Each row is a point. The ring and each string are closed loops that go straight from each point to the next, and from the last back to the first. Before rounding, they use only three directions, however many columns there are. How many times does the string pass through the ring? Passing back the other way cancels.
In the rows, 128 means zero.

Ring (7 x 3)
[[187 135 136]
 [141 151 149]
 [107 141 147]
 [ 82  93 116]
 [108  62 101]
 [162  66 109]
 [193  97 121]]
String (13 x 3)
[[216 161 123]
 [168 171 167]
 [129 182 163]
 [107 147 116]
 [106 117 113]
 [116 103 128]
 [ 93  86 150]
 [126  95 137]
 [139  83  91]
 [165  59  78]
 [157  96  99]
 [149 104 122]
 [187 117 101]]
Times through: 0

Ring (7 x 6)
[[130  88 178 126 164 112]
 [126 125 148 114 184 163]
 [ 89 142 116 100 175 183]
 [ 57 126  83  98 149 171]
 [ 67  84  67 114 126 141]
 [ 88  60  90 126 123 113]
 [115  65 159 130 142  93]]
String (22 x 6)
[[167  95 185 133 185 128]
 [136  93 220 125 172  99]
 [122  86 208 123 161  93]
 [136  67 218 133 156  74]
 [142  57 187 138 151  81]
 [115  70 199 127 147  78]
 [ 88  93 183 113 149 101]
 [122  80 133 128 153 124]
 [136  74 149 133 156 114]
 [117  90 130 123 156 133]
 [ 91 105 171 111 156 119]
 [109 110 203 113 169 115]
 [112 105 148 117 165 138]
 [160 106 124 130 185 167]
 [153 123 141 122 193 173]
 [122 138 170 108 190 163]
 [ 98 121 154 108 168 146]
 [107 111 131 114 164 150]
 [141 114 115 122 181 172]
 [154 120 135 123 192 173]
 [139 103 121 125 173 158]
 [153  99 134 130 178 153]]
Times through: 2

Ring (7 x 8)
[[187  93  89  83 144 122 109 148]
 [167 151 118  94 147 136 128 134]
 [107 196 157 134 133 149 158 115]
 [ 84 186 161 151 122 149 164 112]
 [ 85 139 145 152 115 137 153 120]
 [122  83 112 125 121 120 125 137]
 [176  69  85  90 137 115 106 150]]
String (14 x 8)
[[207  69  62  83 134 133 118 153]
 [209  87  73  75 144 130 113 151]
 [168 124  99 106 131 145 140 136]
 [153 132 117 105 139 133 129 135]
 [146 136 131  96 150 117 112 136]
 [178 147 119  79 158 125 112 139]
 [201 137 100  71 157 131 113 144]
 [201 116  82  85 140 144 130 144]
 [164 116  98 108 129 143 138 137]
 [157 105 108  98 140 120 114 141]
 [169  77  98  85 145 106  95 150]
 [195  31  71  69 146  95  78 162]
 [184  42  83  72 149  92  76 159]
 [204  43  63  74 140 112  95 159]]
Times through: 2

Ring (8 x 11)
[[135 149 136  94 161  97 130 117 120 123 148]
 [164 158 168 113 150 109 133 103 165 133 136]
 [145 147 168 124 136 113 141 105 173 121 132]
 [109 131 150 123 127 110 147 115 155 102 134]
 [ 54 116 110 110 126 130 127 134 118  86 134]
 [ 44 119  95 100 133 148 105 139 105  91 131]
 [ 59 129  91  87 150 143  95 139  92 102 137]
 [ 97 139 109  85 160 110 116 130  95 111 148]]
String (25 x 11)
[[201 176 187 114 160 116 123  93 186 153 131]
 [147 155 158 112 148 125 121 108 162 130 131]
 [155 160 166 118 145 140 113 104 179 136 123]
 [187 167 196 133 139 134 126  91 212 144 119]
 [151 144 176 128 132  95 159 103 176 117 136]
 [131 134 167 129 127  89 167 108 166 105 139]
 [123 132 170 137 117 110 158 107 181 104 129]
 [103 135 142 119 131 132 126 118 154 108 128]
 [ 77 120 136 126 117 126 141 123 150  91 129]
 [ 49 109 119 122 113 126 142 131 132  78 131]
 [ 66 124 117 113 127 146 115 129 133  96 127]
 [ 82 129 120 106 137 129 120 127 124 101 135]
 [ 50 113 100 100 133 110 135 138  95  82 145]
 [  7 110  71  94 130 167  89 150  87  81 128]
 [ 31 116  81  91 139 146 100 145  86  87 136]
 [ 81 127 114  99 143 109 131 130 106  98 145]
 [ 83 129 113  98 145 113 127 130 107 100 143]
 [ 55 123  84  80 154 112 116 142  70  93 151]
 [ 62 131  77  69 166 122  97 144  61 104 151]
 [ 96 144 106  83 162 130  99 130  99 117 142]
 [108 143 127 100 149 133 110 122 130 117 134]
 [108 136 123  94 154  92 136 125 106 108 151]
 [110 140 130 101 148 114 125 121 126 113 140]
 [126 142 137  99 154  92 140 118 122 115 149]
 [175 161 165 103 163  83 144 104 146 135 149]]
Times through: 2
